Each row is a point. Before rounding, the points of a table are all equally far from one centre. They may lie mostly on one side of it. Write the centre, to within rounding.

Points (6 x 2)
[[ 32 -41]
 [-31 -40]
 [-12  43]
 [-41 -28]
 [-21 -46]
 [-45  11]]
Centre: [ 1 -3]

Points (16 x 9)
[[-40 -59  15 -27  24 -16  -3  -5 -73]
 [-60  20  38 -25  43  23   3 -18 -50]
 [-45 -50  24  29  18  11   5 -26 -41]
 [-36  13   3 -14  56 -11  11  -3 -81]
 [ 13 -40  -7 -50  36  10 -28  14 -47]
 [-35 -27  34 -19  35 -11 -12 -36 -70]
 [-38 -28  35 -33   4   5  -3 -43 -65]
 [-22 -30  17 -25 -11  18 -27 -30 -73]
 [ -3 -31  28  27  -1   0  -4 -20 -58]
 [-50  14  35 -36  37   4  -3 -39 -52]
 [-32  -1  19 -16  16  27  26 -49 -65]
 [-18 -12  45 -12   3 -18 -18 -37 -48]
 [-46 -13  25 -22 -13  -3 -51  -9 -54]
 [ -3  15  15 -12  21  44 -11 -20 -73]
 [-17 -49  15 -48  -4  31   7 -20 -61]
 [ -7 -33  49 -25  51  19  -9  16 -41]]
Centre: [-28 -11  -1 -16  17   8   0   1 -30]

Points (25 x 20)
[[ 28 -12 -12  -3 -13  -4  10 -20  -3   3  -8  -4 -28  62  29 -22  -6 -15
   -7 -17]
 [ 27   9  11 -25   9   6  -4 -15  11  -6  -1 -26 -22  63  25   7 -34 -17
  -15 -21]
 [ 26  -9  26 -13  -9  15  -2  23  10  14  14   0   9  71  20  12 -28 -10
  -32  -4]
 [ 17   5  18  17   0 -21  -2   0  -8 -14 -36 -28 -28  63  29  30   6  23
  -22  10]
 [ 44 -16  -7  -1   9   4   1   5  10   5  -3   2 -36  74  25 -19  26   2
   -4   9]
 [ 23   9  -3 -15 -20   6   8 -17  -1   9   8  16   3  54  26 -12 -20 -18
  -38   1]
 [ 33   5   0   9   4   9   0   8   9  -3  -2 -20 -22  95  27   6 -14   4
  -19  17]
 [ 17   7  25  13   7   8 -22  15   4   3  -9 -17   0  55  34  20 -23 -25
    5   0]
 [ 11   4   8  20   3 -12 -23  26   4  28  -5 -12 -10  74  -2  -1 -11  16
  -20  24]
 [ 42 -10  21   4  -1 -16   0  24   2 -15  -4 -26 -21  51   8  -3 -24 -18
  -26 -21]
 [ 21  -6  -6  20  -7 -16 -17  -5 -12   5  -4  37 -18  50  -1   4 -23   5
  -41   0]
 [ 41   6  11 -11  -8  -7 -14   2  18  15  -4 -17   8  77   8 -23   5   8
  -23  -2]
 [ 14  -5  -2  -6  18 -22 -16  -5  17   0 -12 -13 -24  78  29  -8 -35  12
   10  16]
 [ 26  -4  -4   8 -31  25  -9   9  12 -11 -14 -10 -27  58  38 -13   1   4
  -13 -26]
 [ 20  -6 -15   8   4  10 -36  -5  -2  13  25 -30 -34  65   3  20   4  -5
  -17   9]
 [ 27   3   3 -12  -1  -1  11 -11 -39 -15 -13   8 -14  78   3  15   5  26
  -45  29]
 [ 43  -7  19  24 -15  -1 -14 -18  34   6  14  -7 -25  45  28  15  -8   6
   -4  15]
 [ 24  -2  -3   4  -6  -5 -24  -3  12  -3   1  -5 -27  73  11 -22 -30   2
    9 -21]
 [ 35 -22   0  29   2  12   6   7  16   7  -1 -43 -17  50  16 -11   5  17
    4  -6]
 [ 37  -7   2  11   6   1  18 -11  -2 -33  -9   3  -4  45   7  29  -5  13
  -59  27]
 [ 34  -1 -29   2   3  11   0  11 -12  -2  -9 -25  -6  60   3   9 -22 -27
   10  -6]
 [ 35 -13  39   6   8  -4 -18 -11   2  -4 -12 -42   8  59  25   5  -1   2
    6  -3]
 [ 30   2   8  -1   7   0 -25 -18   8  -3  -4  18 -26  58  -7  32 -19 -25
   -8   0]
 [ 37  -6  13 -39  -8  -4   9  13   6  33 -10 -31  -7  37  21  -9 -17 -10
   15   6]
 [  9 -32  10  -9  16   6 -17   0  11  10  -1 -18 -45  56   2  -9 -20 -16
  -19 -13]]
Centre: [ 17  -6   4 -16  -2   4  -7   7  -5 -11   1  -4 -12  34  10   8  -4  20
  -7  11]
